Each row of a before or after table is a point. One or more steps were done to the points. Then noise was added and the rows were shuffled. The steps act on columns, c1 being the first. What was done? A step turns or swaps two columns, mirrors them in a line or flattens them onto one, adds a multiple of one to another, or multiplies or shifts one. Angles are multiples of 10 degrees, from the lower column toward the higher: turns from -170 to 170, lines from 10 to 170 but not 90. Use the fewest steps. Two steps may share a column if one is a turn and the other turns, adds or multiplies; they go together, in the order done. Otherwise the lowest column goes first.
In the rows, zero is written as 128.

Before (9 x 3):
[[116 152 104]
 [131 179 154]
 [135 142  94]
 [175 113 139]
 [ 39 153 176]
 [170  93  94]
 [128 149 162]
 [150  95 124]
 [146 103 136]]
After (9 x 3):
[[ 80 180 156]
 [167 102 138]
 [188 111 137]
 [109 153 159]
 [ 91 155 106]
 [201  94  95]
 [ 13 153 177]
 [121 144  93]
 [187  94 124]]
Steps: add -1 times c2 to c1

Before (12 x 8):
[[ 89  58 123 169 111 173 134 128]
 [121 114  94 153 164 120 110  91]
 [132  62  91 112  79  90 130 174]
 [106 133 123 161  67 107 145  71]
 [184 144 141 137 117 116 133 133]
 [195 125 153 152 135 110  63 180]
 [121 109 120  69 148 156 125 170]
 [136  41 135  95 166 163 173 133]
 [187  67  93 127 172 104  60 102]
 [188  69 136 132  69 182  63  88]
 [113  80 182 167  77 110 122  82]
 [135 107  80  70 127 174 148  92]]
After (12 x 8):
[[132 106  81  58 126 174 144  95]
 [187  70 136 120  69 184  63  88]
 [186  68  91 117 172 102  60 103]
 [194 123 153 141 135 112  60 180]
 [108 132 125 153  68 105 145  73]
 [113  82 182 157  77 110 121  84]
 [185 144 140 123 115 116 131 136]
 [136  38 134  84 167 163 173 135]
 [120 111  95 142 165 120 109  91]
 [ 88  59 124 158 109 172 134 125]
 [121 109 121  57 145 156 127 171]
 [132  61  90 101  81  87 131 172]]
Steps: shift c4 by -10

Before (14 x 12):
[[154 145 109 103 116 165 104  80 108 102 117 113]
 [108 107  77 125 134 103 128  90 160 208 116 145]
 [ 98 120 136 108 125 121 171  82 115 179 173 155]
 [ 90 135 148 164 124 136 147 166 167 103 113 113]
 [154 123 106  83  71 159 106 129 131 155 125  98]
 [138 154 101 153 140  82 167  80 173 241 163 124]
 [165  83  88 161 109 133 176  99 164 210 151 132]
 [104 119 116 154 155 126 117 210 106 134 139 139]
 [162 150  76  98 126 135 108  90 190 144 165 137]
 [176 173 109  97  99 140 134 115 157 133 118 174]
 [111 119 182 122 172 141 146 184 167  99 109 118]
 [157 118  85  92 115  96 120 116 107 125 122 112]
 [140 141  46  75  92 128 150 111 130 139 143 133]
 [105 159  85 132 198 135 156 189 137 163 116 131]]
After (14 x 12):
[[155 144 109  43 116 110  90  81 108 168  67 113]
 [104 158  84  71 198 104 172 189 136 100  66 130]
 [157 119  85  32 115 157 115 117 107 115  71 112]
 [138 154 102  93 139 111 190  81 173   7 112 124]
 [ 98 120 136  48 125 108 197  82 117  81 122 156]
 [154 122 105  24  70  87  92 129 131 121  74  98]
 [111 119 181  61 173 132 156 184 168 160  59 119]
 [162 151  77  38 127 114  96  90 190 117 115 138]
 [165  83  87 101 108  83 205  99 164  60 101 132]
 [109 107  77  66 134 109 129  91 160  46  67 146]
 [103 119 116  94 156 127 110 211 106 122  89 139]
 [140 141  46  15  92 122 164 111 130 119  93 132]
 [ 90 136 147 104 124 134 158 166 167 154  62 113]
 [176 173 109  36  99 115 138 115 157 130  68 174]]
Steps: shift c4 by -60; turn c6 and c10 by 150 degrees; multiply c7 by 1.6; shift c11 by -50

Before (13 x 18):
[[185 203 150 150  97 122 107  68 124 157  52 128 211  96 133 131 195  74]
 [171 156 180 148 173 139  93 219  76 195 148 158 105 106  89 191 146 116]
 [172 113 130 129 152 113 122 159  96 107  65 123  99 119 124 136  66 123]
 [137 143  64 108 201  58 148 156  89 120 144 146 176 150 169 100 132  44]
 [137 119 145 235 118 127 121 127 145 128 127 208 150 146 201 171 136 105]
 [157 142 111 138 130 115  50  93  56 152  87  96 162 107 126 121  88 141]
 [187 178 139 105 123 196 124  80 116 110 143 152 151 105 178 156 156  45]
 [139 130 216 136 154 120  65 166 100 156 139 151 101 136  95 141 137 127]
 [175 167 145 130 169  73 125  78  57  80 142 156 127 144 136 137 155  88]
 [172  89 154 187 154 152 100 120 106  85 108  95 125 106 142 126 117 142]
 [ 97 129 114 127 217 134 140 173 112  61 146 123 170  98  92 197  97  82]
 [146 128 171 136 120 132  93 193  77 141 181  77 119  78 120 165  86  69]
 [154 174 129  97 161 114 105 143 109 116  78  85 182 100 171 207 116 149]]
After (13 x 18):
[[153 143 107 142 115 117  57  57 100 154  87  93 158 105 124 126  89 145]
 [164 204 149 147  73 125 108 130  68 184  64 127 214  92 129 130 190  77]
 [110 179 143 104 133 198 124 108  78 185 146 151 158 106 176 157 156  48]
 [139 132 172 138 137 127  95  79 193 146 176  79 119  81 115 165  80  68]
 [154 138 213 137 157 122  66 102 169 140 133 156 101 136 103 142 137 130]
 [123 144  67 106 201  58 149  95 159 140 119 148 175 155 171 100 130  41]
 [ 84 167 141 134 165  74 124  54  86 178 125 158 126 151 139 138 157  88]
 [127 112 151 234 119 126 120 144 123 135 128 207 155 150 203 171 135 101]
 [117 171 131 102 142 113 104 108 145 154  69  86 182 105 176 202 121 147]
 [ 58 125 114 125 218 131 143 111 175 102 112 117 168 100  98 199  98  81]
 [114 111 126 129 136 110 118  96 158 171  60 118 101 124 121 137  65 128]
 [190 156 185 144 179 137  90  75 221 166 134 158 108 114  89 191 146 119]
 [ 80  87 157 191 146 150  97 104 121 170 101  95 124 109 141 126 121 139]]
Steps: swap c1 and c10; turn c5 and c11 by -20 degrees; swap c8 and c9

Before (9 x 32):
[[128 124 105 121 158 122 149 125 128 145 119 111 116 142 144 124 126 129
   93 137 154 121 138 132 107 102 123 133 113 131  99 151]
 [168 133 137 122  59  92 100 144 143 144 162 120 133  96 108 140 139 114
  118 122 112  71 130 151 117 141 135 122  95  81 103 134]
 [139 128  97 141 152 105 208  62 128 133 136 135  97 126 116 169 173 209
  111 144 100 122 136 168 146 106 126 110 109 176  77 122]
 [154 120 135 159 134 167  92 106 121 117 118 150 180 119 134 163 167 150
   82  59 131 128 127 112 165 103 121 137  99 155 194 112]
 [114 126 125 124 111 158  96 161 120 109 153 117 111 140 128 140 127 114
  104 100 147 117 128 170 119 109 127 132 128 182 101 122]
 [117 126 106 134 141 152 100 106 136 123 118  87 106 106  45 159 134 144
  119 127  87  97 122 116 115 118 182 148 160 131  80 107]
 [113 128 135 126 149 164 104 160 144 149 123 148  85 148 130 146 125 142
  112 142 173 103 135 109 121 103 125 128 142  79  91 121]
 [132  94 110 123 119  90  87 159 135 119 130 123  95 155 143 129 152 156
  122 149 149 127  52 130 115 107 123 122 122 181 249 134]
 [173 115 103 124 147 125 134 104 132 103 114 135 125 152 128 132 120 111
  113 138 153 113 124 121 102 177 143 115 134  80 110 119]]
After (9 x 32):
[[116 128 106 128 151 159  96 108 138 119 121  89 105 109  44 161 133  78
  117 127  89  92 119 114 113 121 181 128 157 127 150 107]
 [156 123 137 158 139 169  94 105 124 118 116 150 180 122 134 162 167 195
   80 129 130 126 130 113 164 104 125 125 101 203 150 110]
 [130  91 110 123 116  92  85 158 135 118 131 122  95 151 141 133 154 246
  122 186 149 126  57 134 116 107 124 130 122 129 158 133]
 [166 134 138 122  91  91  97 149 140 147 163 118 133  96 111 141 141 103
  115  83 109  71 133 149 119 142 134 170 100 120 110 130]
 [174 117 103 123 124 124 130 105 134 104 114 136 125 151 131 129 124 109
  115  86 152 114 121 120 101 174 138 110 136 103 109 119]
 [116 131 126 121 120 154 100 161 118 109 154 118 113 140 128 142 127 102
  106 167 149 120 130 168 119 111 128 142 132 172 117 126]
 [110 124 137 125 140 164 107 161 141 151 119 146  80 148 129 148 124  91
  115  89 175 109 136 110 122 104 123 116 141  99 141 122]
 [139 125  94 139 125 105 203  62 125 133 134 132  95 127 116 169 173  81
  112 180 102 125 137 166 148 106 126 108 112 129 206 119]
 [130 119 105 121 148 117 144 128 130 147 116 109 118 142 142 125 129 101
   95 136 158 124 134 135 110 100 125 110 114 122 128 152]]
Steps: turn c5 and c28 by -60 degrees; multiply c28 by 0.7; swap c18 and c31; turn c20 and c30 by -70 degrees
